Rows are points. To make a cloud, some directions were put in groups of two or more. Within a group, all points are equally far from the middle, so they leave a hole (a ring in 2 directions, a hollow ball in 3). The other directions are filled evenly. Then the cloud was stretched, turned, moved and blurred a little. Count the holes, and give their numbers of directions, smallest first.

Cloud (20 x 3)
[[-0.50 -0.37  0.04]
 [-0.05  0.40  0.42]
 [ 0.11  0.55 -0.22]
 [ 0.62 -0.06 -0.05]
 [ 0.35 -0.27  0.24]
 [ 0.12 -0.39 -0.11]
 [ 0.25 -0.28  0.53]
 [ 0.57  0.30  0.34]
 [-0.22  0.32  0.20]
 [ 0.47  0.47  0.32]
 [-0.18 -0.06 -0.38]
 [ 0.54  0.34  0.36]
 [ 0.69  0.27  0.19]
 [ 0.25 -0.24  0.61]
 [ 0.45  0.66  0.03]
 [ 0.65  0.58  0.11]
 [ 0.56 -0.14 -0.19]
 [ 0.52  0.33  0.38]
 [ 0.09  0.51 -0.31]
 [-0.14  0.14 -0.40]]
Holes: 1 (2)

Cloud (21 x 3)
[[ 0.18  0.39 -0.24]
 [ 0.42 -0.15 -0.04]
 [ 0.37 -0.12 -0.46]
 [ 0.45 -0.17  0.16]
 [ 0.08 -0.44 -0.41]
 [-0.21 -0.49 -0.02]
 [ 0.28 -0.29 -0.38]
 [-0.40  0.35  0.10]
 [-0.50  0.39 -0.58]
 [-0.37 -0.42  0.43]
 [ 0.35 -0.10 -0.63]
 [-0.05  0.47 -0.41]
 [-0.61  0.21 -0.30]
 [-0.66 -0.14 -0.43]
 [-0.70 -0.07 -0.59]
 [ 0.12  0.42  0.06]
 [-0.58  0.25 -0.28]
 [-0.64  0.03 -0.16]
 [ 0.42  0.17  0.14]
 [-0.52 -0.34 -0.54]
 [-0.13  0.45  0.02]]
Holes: 1 (2)

Cloud (30 x 4)
[[ 0.06  0.59 -0.76 -0.21]
 [-0.69 -0.51  0.29  0.24]
 [ 0.41 -0.06 -0.09 -0.38]
 [-0.54 -0.58  0.42  0.13]
 [ 0.37  0.58 -0.24  0.10]
 [ 0.08 -0.06  0.03  0.41]
 [ 0.61 -0.19  0.60 -0.04]
 [-0.14 -0.14  0.59 -0.46]
 [ 0.02  0.34  0.55  0.19]
 [ 0.41 -0.23  0.01  0.01]
 [ 0.31  0.20 -0.27  0.12]
 [-0.62  0.52  0.06 -0.40]
 [-0.22  0.34 -0.17  0.04]
 [-0.33  0.35 -0.50  0.02]
 [ 0.28 -0.01  0.48  0.39]
 [-0.48  0.58  0.62  0.54]
 [ 0.09  0.62 -0.61 -0.07]
 [-0.15 -0.43  0.35 -0.13]
 [-0.02  0.32  0.04  0.73]
 [ 0.38  0.01  0.42 -0.39]
 [-0.28  0.08  0.27  0.07]
 [ 0.52  0.55 -0.23 -0.12]
 [-0.29  0.42  0.38 -0.26]
 [-0.23 -0.15 -0.16 -0.32]
 [-0.08  0.07 -0.49  0.44]
 [ 0.05  0.38 -0.37  0.34]
 [ 0.00  0.83 -0.08 -0.16]
 [-0.57 -0.28 -0.04 -0.79]
 [ 0.22  0.57  0.40 -0.29]
 [-0.20 -0.56  0.25  0.15]]
Holes: 0
